Every row gives one point. Two turns around zero, p and q, are shown by what they do to some points. Write where each new point lands after one turn and then the other. Backwards means that the second turn is done in reverse. Each puzzle has new turns, and all numbers are rounded.
(in the rows, 128 means zero)

Turn p:
[115  89] => [ 96 154]
[ 78 153] => [169 166]
[185 137] => [117  71]
[134 133] => [131 121]
Turn q:
[135  65] => [90 78]
[132 177] => [165 161]
[109 111] => [103 129]
[137 160] => [157 145]
Where do these land?
q, then p: [85 90] => [150 181]
q, then p backwards: [130 174] => [ 87 148]
p, then q: [177 135] => [ 87 100]
q, then p backwards: [121 113] => [139 116]

Turn p:
[154 178  88 122] => [172 180 125 144]
[119  87 150 171] => [111  70 112 143]
[147 153  83 115] => [156 173 109 130]
[ 99 106 108  85] => [ 88 155 112  96]
[140 113 185 114] => [126  90 166  97]
[108 131 152 161] => [114 102 143 159]
Turn q:
[144 110 101  97] => [108 134  92 106]
[138 225 116 110] => [101 186 124 204]
[141  94 143 153] => [163 103 127 109]
[106  93 122 152] => [129  85 141 110]
[110 118 158 129] => [139 130 159 112]
Where do these land?
p, then q: [ 86 124 185 153] => [148  96 182  91]
p, then q: [135 133 148 101] => [131 158 137 114]
p, then q backwards: [171 116 188 131] => [102  80 152 173]
q, then p: [164 111  76 109] => [113 170  77 134]
p, then q: [ 92 127  77 151] => [101  89 132 175]
q, then p backwards: [158 147 109 131] => [124 126  96 152]
p, then q backwards: [ 90 138 113 121] => [118 157 115 102]
